Every row gives one point. Before rounding, the points of a table are all equally far from one centre. They may lie mostly on one side of it. Write the centre, to within rounding.
In the rows, 100 means zero.

Points (7 x 2):
| 114 | 155 |
| 127 | 152 |
| 107 | 154 |
|  75 | 139 |
| 152 | 129 |
| 155 | 123 |
|  97 | 153 |
Centre: | 110 | 108 |

Points (9 x 3):
|  76 |  60 |  54 |
| 128 |  79 |  49 |
| 106 |  42 |  62 |
|  99 |  43 |  59 |
| 118 |  55 |  50 |
| 103 |  62 |  42 |
|  79 |  63 |  50 |
|  93 |  55 |  48 |
|  78 |  85 |  49 |
Centre: | 102 |  77 |  79 |

Points, 13 rows:
| 129 | 112 |  52 | 129 | 187 |  88 |
| 153 | 105 |  69 | 154 | 153 |  88 |
| 102 |  94 | 130 | 145 | 172 |  89 |
| 101 |  38 |  88 | 141 |  97 |  58 |
| 165 | 129 |  51 | 133 | 142 |  72 |
| 126 |  80 |  64 | 134 | 129 | 143 |
| 138 |  89 |  86 | 113 | 158 | 112 |
| 122 |  80 |  85 | 153 | 166 | 106 |
| 107 |  49 |  95 | 146 | 145 |  76 |
| 137 | 136 |  99 | 149 | 176 |  87 |
| 138 |  73 |  82 | 156 | 140 | 100 |
| 143 |  85 | 103 | 168 | 117 |  90 |
| 113 |  85 |  85 | 141 | 180 | 107 |
Centre: |  67 | 133 |  70 | 126 | 106 |  77 |

Points (14 x 9):
| 124 | 190 | 163 |  64 |  90 | 117 | 104 |  60 |  96 |
| 130 | 146 | 150 |  41 | 126 | 101 |  95 |  67 |  75 |
| 139 | 158 | 152 |  50 | 131 | 123 | 125 |  76 |  93 |
| 142 | 142 | 136 | 114 |  95 |  89 | 123 |  49 |  49 |
| 124 | 186 | 127 |  86 | 100 | 119 |  68 |  53 |  39 |
| 145 | 157 | 137 | 140 | 103 | 133 | 140 |  83 |  95 |
| 121 | 159 | 126 |  96 |  51 | 108 |  84 |  79 | 120 |
| 146 | 159 | 178 |  90 | 126 | 131 | 106 |  68 |  65 |
| 157 | 159 | 131 | 103 | 118 | 170 | 107 |  77 |  67 |
| 137 | 138 | 153 |  96 | 137 | 115 |  77 |  38 | 104 |
| 152 | 160 | 124 |  78 |  83 | 116 |  71 |  87 |  78 |
| 138 | 161 | 154 |  84 |  71 | 132 |  65 |  90 |  69 |
| 140 | 171 | 165 |  76 |  92 | 135 |  94 |  43 |  94 |
| 146 | 147 | 148 |  85 |  94 | 124 | 111 |  35 | 115 |
Centre: |  86 | 141 | 127 |  98 | 106 | 130 | 105 |  74 |  79 |

Points, 18 rows:
| 124 |  72 | 104 |  47 |  76 | 101 | 150 |  97 | 161 |  87 |  67 |
| 133 |  82 |  75 |  72 |  67 |  87 | 132 |  78 | 116 |  77 |  48 |
| 149 | 130 | 114 |  53 |  95 | 119 | 120 | 136 | 166 |  73 |  77 |
| 116 | 106 | 111 |  48 |  81 | 104 | 154 |  83 | 177 |  73 |  69 |
| 142 | 127 | 108 | 106 |  55 | 120 | 114 |  59 | 169 |  98 | 136 |
| 120 | 118 | 133 |  56 |  83 | 121 | 115 |  50 | 167 |  83 |  66 |
| 140 |  84 | 127 |  70 |  74 | 137 | 160 |  81 | 174 |  97 |  89 |
| 141 | 128 |  99 |  69 |  70 |  80 | 119 |  60 | 141 |  82 | 104 |
| 152 |  99 |  88 |  67 |  89 |  94 | 101 | 131 | 184 | 110 |  79 |
| 136 | 154 | 127 |  96 |  62 | 155 | 100 |  79 | 171 | 100 |  85 |
| 150 | 122 | 155 |  90 |  62 | 110 | 103 |  83 | 147 |  60 |  73 |
| 153 | 155 | 100 | 125 |  80 | 137 | 121 | 116 | 131 | 104 |  50 |
| 112 | 125 | 137 |  93 | 116 | 108 | 121 |  77 | 195 | 118 |  68 |
|  79 | 125 |  93 |  86 |  62 |  92 | 115 | 120 | 114 | 108 |  45 |
| 122 | 151 | 124 |  58 |  83 | 130 | 141 |  95 | 158 |  52 |  76 |
| 134 | 128 | 103 | 107 |  89 |  73 | 130 |  70 | 154 | 129 |  88 |
| 137 | 125 | 100 |  73 |  78 |  92 | 128 |  94 | 158 |  84 |  27 |
| 143 | 144 | 113 | 104 |  99 |  77 | 153 |  90 | 151 |  56 |  92 |
Centre: | 106 |  99 |  92 | 113 |  92 | 126 | 109 |  99 | 151 |  76 |  86 |

Points:
| 110 | 112 | 141 |  62 | 139 | 153 |  80 |  49 |  70 | 122 | 127 | 101 | 164 | 155 |
| 108 | 129 | 143 |  67 |  92 | 157 |  53 |  53 |  62 | 104 | 111 | 100 | 156 | 170 |
| 108 |  99 | 156 |  84 |  95 | 135 |  81 |  35 |  74 | 115 | 120 |  96 | 167 | 169 |
|  67 | 100 | 157 | 114 | 112 | 127 |  52 |  41 |  74 | 118 |  98 |  91 | 181 | 160 |
| 125 | 120 | 162 |  66 |  90 | 145 |  51 |  68 |  87 | 158 | 128 | 111 | 151 | 133 |
|  86 |  78 | 158 |  82 |  92 | 129 |  64 |  46 |  63 | 127 | 124 |  95 | 158 | 164 |
| 127 |  93 | 162 |  76 |  80 | 145 | 108 |  37 | 114 |  97 | 133 | 109 | 141 | 134 |
|  94 | 136 | 129 |  44 |  69 | 116 |  63 |  61 |  60 | 133 | 140 |  61 | 159 | 138 |
|  80 | 120 | 162 | 115 |  98 | 154 |  59 |  44 |  43 | 136 | 102 |  60 | 144 | 135 |
|  94 |  87 | 152 |  84 | 108 | 147 |  75 |  48 |  71 | 134 | 102 |  97 | 148 | 177 |
|  95 | 124 |  82 |  97 | 100 | 106 |  94 |  30 | 106 | 180 |  84 | 117 | 150 | 131 |
| 146 | 118 | 142 |  84 | 119 | 155 |  34 |  36 |  83 | 120 | 110 |  95 | 155 | 144 |
| 121 |  86 | 164 |  89 |  80 | 115 |  44 |  76 |  51 | 114 | 103 |  96 | 175 | 155 |
| 109 | 110 | 158 | 107 |  91 | 137 |  80 |  67 |  77 | 119 |  83 |  63 | 160 | 177 |
|  93 |  81 | 115 |  70 |  89 | 113 |  70 |  63 |  69 | 156 | 117 | 101 | 184 | 151 |
| 100 | 111 | 128 |  56 |  90 | 141 |  49 |  80 |  71 | 127 | 125 |  78 | 164 | 168 |
| 100 | 107 | 146 |  85 | 109 | 145 |  82 |  47 |  69 | 146 | 107 |  94 | 164 | 168 |
| 127 |  81 | 123 |  83 |  67 | 141 | 101 |  49 |  78 | 129 |  95 |  82 | 160 | 161 |
|  84 |  95 | 147 |  67 |  98 | 137 |  42 |  27 |  67 | 148 |  99 |  80 | 153 | 155 |
| 146 | 119 | 150 |  95 | 121 | 165 |  77 |  85 |  86 | 118 | 116 | 105 | 157 | 146 |
|  88 | 132 | 179 |  82 | 101 | 146 |  70 |  17 |  90 | 127 | 107 |  83 | 166 | 135 |
Centre: |  93 | 112 | 121 |  84 | 106 | 104 |  72 |  72 |  89 | 100 |  84 |  94 | 123 |  94 |
